Each row is a point. Before rounding, the points of a table are all equally far from one centre. They may lie mostly on one side of it. Where is the centre, to within rounding?

Points (7 x 3):
[[ 0.16  2.87 -0.40]
 [ 1.84  2.34  0.09]
 [ 1.55  2.13  0.81]
 [-0.13  2.58 -1.05]
 [-0.39  2.56  0.13]
 [ 0.86  2.52  0.79]
 [ 0.02  2.64  0.48]]
Centre: [ 0.59  1.19 -0.30]

Points, 14 rows:
[[ 3.16  0.27 -1.54 -0.34  1.62 -1.64  3.24 -0.68 -0.14]
 [ 1.93  1.44 -0.62 -0.10  1.32 -1.67  0.58  1.60 -1.02]
 [ 2.41 -0.13 -2.18 -1.03  2.72 -0.05  0.65 -1.34  1.44]
 [ 2.25  0.50 -2.12  0.27  2.18 -1.24  1.63 -1.30 -1.94]
 [ 3.61 -0.39 -1.79 -1.30  1.65 -0.85  2.44  0.08  1.36]
 [ 2.11  0.39 -1.26 -1.85  2.56 -1.49 -0.22  0.73  0.63]
 [-0.61 -1.10 -1.38 -0.84  1.34 -1.61  1.74  0.66 -1.14]
 [ 1.48  0.48 -0.65 -2.03  2.43 -1.15  1.96  1.04  0.47]
 [ 2.62  0.35 -1.77 -3.12  2.23 -1.11  1.99 -0.80  1.11]
 [ 1.84 -0.21 -2.14 -1.44  1.95 -2.50  1.58  0.87  0.75]
 [ 0.75 -0.50 -0.64  0.62  0.43  0.00  1.75  1.92 -0.48]
 [ 2.93  1.12 -1.62 -2.31  2.89 -0.33  0.86 -0.20 -0.39]
 [ 3.22 -1.45 -1.60 -1.57  1.85 -0.12  2.01  0.93 -0.74]
 [ 2.48 -0.07 -0.12 -0.63  2.88 -0.31  0.60 -1.05  0.44]]
Centre: [ 1.62  0.16 -1.45 -1.41 -0.43 -0.43  0.86 -0.76 -0.30]

Points:
[[-0.92 -1.33 -2.10 -0.49  0.12  0.23 -0.47  2.58 -1.84  0.61  0.06 -0.59
   0.46 -0.96  4.17  0.77  1.80 -1.02  2.23  0.50]
 [ 0.50 -2.15 -1.11 -1.80  1.16 -0.69  0.85  1.70 -1.02  1.71 -1.71 -0.96
   0.09  0.05 -0.46 -0.35  2.18  1.58  0.92 -0.80]
 [-0.74 -0.46 -0.66 -1.14 -1.30 -1.15  0.77  3.59  0.27  1.84 -0.11  1.16
   1.60  0.81  0.53 -1.23  2.01  0.91  0.15  0.59]
 [-0.57 -1.32 -3.08 -1.59 -1.49  0.45  0.52  2.19 -2.22  1.15 -2.16 -2.42
  -1.34 -0.42  0.72 -0.14  2.26  1.42  1.20  0.71]
 [-0.25 -0.15 -2.58 -1.06 -0.68  0.79  0.56  3.76  0.07 -0.84 -2.22 -1.20
   1.57 -1.17  2.32  0.36  2.75 -2.03 -0.83  0.20]
 [-0.50 -2.95 -2.39  1.08 -1.02  0.38 -1.46  3.22  0.24  0.00 -0.49 -2.43
   0.07  0.19  1.34 -1.50  2.99  0.41  1.03 -0.59]
 [ 0.53 -0.12 -2.32 -2.22 -1.70 -0.02  0.03  2.95 -0.94 -0.12  0.43 -2.47
  -1.73  0.47  0.90 -1.88  4.22 -2.00  0.02  1.35]
 [-2.57 -0.81 -0.23 -1.65 -1.89  0.43 -1.47  4.71 -0.03 -0.10 -1.52 -0.62
   0.76  0.08  0.80 -1.20  2.90 -0.45  1.23 -0.07]
 [-3.58 -1.34  0.00 -0.27 -1.79  0.65 -0.84  2.39 -2.22 -0.51 -2.32 -2.28
  -0.71  1.25  1.22  0.54  1.59  0.46  0.84 -1.81]
 [-0.32 -2.33 -0.70  0.54 -3.67  0.75 -0.45  2.82 -0.78 -0.04 -1.12 -0.77
  -0.66 -2.17  0.14 -0.04  1.94  3.42 -1.16  2.40]
 [ 0.78 -1.47  0.75  1.19 -0.81 -0.01  1.63  3.79 -0.33  0.23  0.16 -0.24
   0.80 -1.75  0.67 -1.43  3.93 -1.10  0.20  1.61]
 [-0.84 -2.61 -0.53 -1.01 -0.86 -0.96 -0.99  1.97 -0.28 -0.27 -1.23 -1.67
  -2.92 -0.16  1.20 -2.14  2.23 -0.17  1.32 -0.25]
 [-2.70 -2.12  0.08 -1.38 -0.76 -2.03 -0.39  2.64  0.01  0.85 -0.30 -1.48
  -1.46  0.80  0.57 -0.56  2.36  1.09  0.45  2.74]
 [-0.67 -2.31 -3.57 -1.78 -0.25  0.51 -1.88  3.68 -1.40 -0.68 -0.85 -0.52
  -0.96  0.97  1.27  0.10  0.95  0.58  0.30  2.88]
 [-0.45 -2.49  0.42 -1.42 -2.02 -1.80  0.60  3.32 -0.07  0.21 -0.98 -1.01
  -0.85 -0.26  0.81 -1.95  2.31 -0.78  0.49  0.79]
 [ 1.77 -1.09 -0.65  0.46 -1.05 -1.03 -0.73  3.66 -1.85  0.98 -1.52 -2.42
  -1.82  0.31  1.99 -0.23  2.39  1.19  0.57 -1.60]
 [-1.52 -1.30  0.34 -2.42 -1.15 -1.35 -0.70  2.98  0.27  0.61 -0.29 -0.93
  -0.01 -2.36 -0.18 -0.60  3.05  2.73 -0.73 -0.30]
 [ 0.72 -1.96 -1.46  0.44 -1.93 -1.19 -1.49  4.10  0.22  0.41 -0.32  1.14
   0.13 -0.39  1.73 -0.33  0.74 -0.54  0.89  1.72]
 [ 0.80 -1.03 -0.61  1.30 -1.19 -2.59 -0.40  2.54  0.07 -0.04 -0.15 -1.68
  -0.26 -1.18  0.56 -1.39 -0.78 -1.22  1.82  0.45]
 [ 0.50  0.83 -2.76 -0.68 -0.33  0.27  0.36  2.36 -1.12  0.70 -3.62 -1.67
   0.36 -1.09  1.54 -0.86  2.74  0.64  0.65  1.49]
 [-0.18 -2.65 -1.22 -1.40 -1.44 -2.08 -0.31  3.06 -0.70 -0.55 -1.62 -0.94
  -0.43 -2.26 -0.27  0.30  2.04 -0.04 -0.67  0.01]
 [-0.77 -0.34 -2.83 -0.40 -2.87  1.39 -1.17  1.81 -1.28 -0.55 -0.85 -0.95
   1.12  1.37  3.03 -1.39  1.92 -0.01  3.06  0.47]
 [-0.79 -2.75  0.28 -2.00 -3.85  1.75 -0.48  2.07 -2.65  1.55 -0.10 -2.51
   0.18  0.75  1.47  0.94  2.84 -0.66  1.64  0.35]
 [-2.70 -1.18 -0.89  0.19 -2.27 -2.21 -0.15  1.00 -1.59  0.26 -1.48 -2.03
  -1.13  0.87  1.61 -0.44  0.46 -0.10 -1.23  0.93]
 [-2.38 -0.17  0.36 -1.74  0.10  0.67  0.22  4.43  0.31  0.12 -0.99 -2.33
   0.51  3.53  1.19  0.23  3.12 -0.81 -0.76  0.14]
 [-1.31 -1.24 -1.69 -0.67 -0.39  0.75 -0.71  4.25  0.13 -1.88 -1.31 -1.48
  -1.34 -0.47  1.09 -1.81  3.91 -0.44 -1.22 -0.39]
 [ 0.02 -1.13 -3.05 -0.42 -2.36 -0.64 -0.80  2.02 -0.16 -0.90 -2.09 -2.10
  -0.04 -0.46  0.50 -2.31  0.24 -1.37 -0.42  1.26]]
Centre: [ 0.48  0.45  0.57 -0.59 -0.81  1.47 -0.76  1.19 -0.43 -1.37  0.63 -1.72
  0.01  0.26  0.59  0.91  1.25  0.64 -0.05  1.06]
